Every row gives one point. Each copy is the shape, with its points in the same order, turned, moved and blurred by noise. Some copies are also mirrored. Which?
(in the rows, 128 means zero)

Shape, 9 rows:
[[ 71  64 126]
 [139 138 131]
 [110 130 126]
 [152 128 104]
 [178 156 150]
 [108  88 110]
 [144 138 105]
 [154 103 128]
 [158 143 129]]
Copy 1:
[[204 104 176]
 [110 124 145]
 [136 131 153]
 [119 123 119]
 [ 65 114 141]
 [168 112 141]
 [115 135 123]
 [122  91 130]
 [ 97 123 133]]
Copy 1 is: mirrored
Copy 2 (9 x 3):
[[130  35 120]
 [130 136 126]
 [136 111 108]
 [152 136 145]
 [108 174 141]
 [147  76 135]
 [155 137 131]
 [124 118 158]
 [129 150 138]]
Copy 2 is: only turned
Copy 3, 9 rows:
[[ 66 174  90]
 [149 128 131]
 [133 154 130]
 [126 112 155]
 [178  98 130]
 [ 88 140 118]
 [132 123 155]
 [120 103 122]
 [158 116 139]]
Copy 3 is: mirrored

Shape (11 x 6):
[[126 155 142  81 144 138]
 [ 88  90 143 175 109 170]
 [ 95 115 153 139 156  88]
 [134 124 118 126 136 153]
 [116 173 104  89 140 112]
 [162 150 125 100 146 131]
 [131 132 140  88 110 110]
 [102  79  89 190 134 124]
 [133 157 128 102 139 123]
 [116 161 137 125 125 146]
 [117 125 128  71 159 117]]
Copy 1 (11 x 6):
[[104 108  87 157  79 132]
 [133  87 156 153 191 173]
 [146 141  96 107 140 170]
 [128  92 120 146 133 121]
 [158 108 112 135  61 133]
 [108 118 108 139  96 100]
 [121 144 113 170  91 147]
 [192 115 141 136 195 140]
 [127 112 107 137  90 129]
 [118  98 140 134 100 150]
 [138 120  67 157  94 134]]
Copy 1 is: only turned
Copy 2:
[[137 150 170 119 145 105]
 [108  56 126 139  97 149]
 [158 123 139 150 147 177]
 [125 115 129 140 126 100]
 [133 184 162 145 124 111]
 [139 153 130 125 152  91]
 [104 151 154 130 164 129]
 [126  88  86 197 104 155]
 [132 162 144 128 139 114]
 [126 137 142 115 113 122]
 [143 147 177 154 166 110]]
Copy 2 is: mirrored
Copy 3:
[[122 144 168 121 124  87]
 [115 174  64 172 122 144]
 [117  90 104 160 119  96]
 [122 148 139 129 117 140]
 [154 119 153  91 113  96]
 [126 128 181 116 136 129]
 [105 129 135 101 150  97]
 [121 113  62 147 101 183]
 [136 127 156 116 129 109]
 [148 153 135 136 137 107]
 [ 97 120 155 113  98  92]]
Copy 3 is: mirrored
Copy 4:
[[158 154 116 145 145 121]
 [ 69  76 143 109 148 119]
 [138 123 174  99 109  83]
 [128 115 112 124 127 131]
 [179 159 142 119 137 152]
 [173 126 104 135 119 130]
 [160 148 113  99 154 108]
 [ 89  75 150  70  89 146]
 [170 136 131 131 135 128]
 [147 118 143 139 158 138]
 [145 175 116 118 114 112]]
Copy 4 is: only turned

Shape:
[[117 178 128 129 134 128 113 137 127]
 [146 112  75 125 117 124 160 124 119]
 [124 142 131 120 134 121 112 128  94]
 [131 127 134 145  97 117 116 125 112]
 [107 130 133 146 126 148 116 153 121]
 [117 127 131 122 142 118 127 112 139]
 [152 115 127 249 148 138 144 144 118]
 [116 127 121 119 132 115 118 156 123]
 [121 119 118 119 146 135 114 138 104]
 [138 114 129 118 134 152 112 150 128]
 [114 112 101 145 128 125 111 117 104]
 [116 126 114 122 142 113 144 135  98]
 [143 119 111 129 123 120 111 150 161]
 [127 112 112 118 143 120 108 129  98]]
Copy 1, 14 rows:
[[149 114 143 116 148 123 152 170 118]
 [125 178 119 106 141 138 110 111 141]
 [140 120 110 126 127 128 137 161 135]
 [106 134 105 127 140 107 149 145 127]
 [132 110 115 140 171 121 133 151 136]
 [145 121 138 141 124 129 135 126 117]
 [102  79  96  97 189 117 166  73 182]
 [124 133 131 151 143 138 136 155 141]
 [147 128 114 149 141 132 126 149 147]
 [141 132 133 159 155 107 126 142 150]
 [148 138  90 138 144 136 137 126 127]
 [133 127 114 124 126 154 119 144 137]
 [124 154 153 150 158 122 155 125 137]
 [153 141 100 152 127 138 131 141 150]]
Copy 1 is: mirrored
Copy 2 (14 x 9):
[[117 168  93 139 132 151 118 146 139]
 [126  94 115 140 105 120 148 109 110]
 [130 140 114 151 143 134 140 149 152]
 [133 147 128 160 145 103 124 122 137]
 [103 152 125 137 158 140 122 112 149]
 [137 130 125 111 134 128 111 141 141]
 [115 179 182 124 171 133 165  83  69]
 [105 131 129 147 125 135 121 138 154]
 [115 119 125 136 147 147 139 139 153]
 [125 118 131 148 146 157 112 115 152]
 [112 116 122 135 158 112 142 138 125]
 [119 126 124 127 122 129 156 143 147]
 [113 123 139 145 124 141  85 125 122]
 [121 109 130 145 148 135 139 153 142]]
Copy 2 is: mirrored
Copy 3, 14 rows:
[[148 119 118 143 137 127 169 116 124]
 [136 103 174 123 115 156 101 139 116]
 [142 106 131 130 113 108 144 120 149]
 [109 127 146 120 122 126 143 119 154]
 [135 135 142 160 118 132 143  90 145]
 [135 137 130 131 124 106 120 119 116]
 [134 151 239 110 126 121 171  55 119]
 [134 114 121 135 111 136 124  98 132]
 [152 120 136 139  97 118 123 108 141]
 [157 146 135 135 110 140 120 104 153]
 [120 119 159 137  87 115 136 116 131]
 [140  91 147 136 119 114 117 110 127]
 [133 148 127 112 113 161 126 102 118]
 [146 111 138 127  87 114 123 116 138]]
Copy 3 is: only turned
Copy 4:
[[115 158 100 157 125 106 129 132 129]
 [113  98 118  88 168 122 116 141 148]
 [130 148 103 122 129  96 109 120 127]
 [132 151 107  97 138 121 137 101 128]
 [118 123  90 135 116 119 127  97 134]
 [141 120 132 130 118 121 125 132 132]
 [ 84 146 145 117 134 169  98  34 189]
 [126 124  89 118 113 113 120 134 146]
 [133 116  99 123 122 102  98 111 135]
 [129 109  82 123 118 133 104 112 120]
 [142 115 113 110 147  92 115  96 155]
 [119 122 120 108 117  99 107 135 149]
 [143 126  87 129 132 157 127 125 146]
 [146 122 102 111 130 103  96 121 139]]
Copy 4 is: mirrored

Shape, 17 rows:
[[138  80 105 160 162 105 114 103 157 123 131  90]
 [139  80 145 157 176 161 167 178 119 157 119 123]
 [139 111 135 134 156 168 107 149 154 140 162 110]
 [117 145 130 122 152 124 177 178 170 127 119  95]
 [115 156 150 151 150 166 168 124 132  87 182 123]
 [134 119  98 125 108 133 121 121 106 132 113 165]
 [109 160 173 140 147 113 101 145  95 145 109 164]
 [105 117 156  92 117 127 136 123 111 131 141 102]
 [150 165 118 170 131  91 101 114 154  98 141 148]
 [ 90  84 115 109 178 145  92  98  95 143 103 142]
 [114 138 106  96  92 127 138 137 106 131 141  89]
 [164 133 166 182 122 158 178 122 152 140 183  85]
 [139 116 142 134  89 156 108  94 137 111 138 156]
 [118 156 128 128 132 124 105 104 146 153 129 139]
 [104 127 167 109 117 100 167 138  94 157 168 157]
 [ 86 122 128 130  92  99 133 168 113 145 115 122]
 [126 113 134 108 156 109 127 129  97  92 119 104]]
Copy 1:
[[166 119 124 167 107 119 127 139 133 139 202 118]
 [ 92 145 127 136  88  84  84 137 156 206 163 145]
 [130 132 159 152 103  95 103 176 132 154 136 114]
 [ 54 147 150 175 127 113 103 124 130 138 167 104]
 [ 98 173 189 128  63 111 140 125 137 118 126 113]
 [139 144 104 126 124 153 107 123 105 142 114 159]
 [108  95 121 101 111 145 100  98 139 163  91  96]
 [125 128 138 167 123 100 111 106 150 118 100 138]
 [123 110 134 126  95 191 141 142 112 113 149  95]
 [184 137 112 109 151  90 103 100 129 166 134 124]
 [120 152 137 200 130 133 122 109 122 123  98 146]
 [ 88 113 198 172  37 110 135 147 134 135 155 156]
 [144 122 122 120  85 126 120 148 101  99 105 151]
 [132 101 155 132 130 142 110 122 101 128 124 122]
 [108 129 156 137  99 143  71  85 176 125  95 156]
 [107 131 103 183 111 142  74  88 122 139 108 119]
 [132 145 109 151 132 116 148 109 168 134 130 116]]
Copy 1 is: mirrored
Copy 2, 17 rows:
[[136 110 126 115 121  98  77  86 127  94 150 108]
 [170 120 125  96 184 123 132 119 181 125 138 172]
 [127 160 133 128 159 116 115 113 160 143 167 118]
 [145 153 104 121 193  86 124 152 140 112  87 115]
 [ 87 130 178 138 192 122 125 112 172 146 107 102]
 [122  89 133 141 106 122 129 169 128 149 144 137]
 [164 124 162 118 121 141 147 136 117 200 100 128]
 [104 151 117 112 116 152 133 139 158 133  99 113]
 [130 112 187 160 131  92 124 120  87 138 132  92]
 [135  91 108  81 108 149  78 137 154 185 149 118]
 [111 125 101 156 115 135 141 164 160 119 106  87]
 [ 97 148 152 166 181 115 151  66 164 103 121 147]
 [ 82 133 172 153 104 125 113 135 131 152 146 145]
 [110 130 121 141 124 108 129 119 104 175 125 113]
 [105 119 141  88 126 129 199 138 150 157  95 127]
 [152 131 123 123  91 100 148 168 157 137  90 121]
 [140 116 140 103 128 161 106 146 140 114 109  95]]
Copy 2 is: only turned
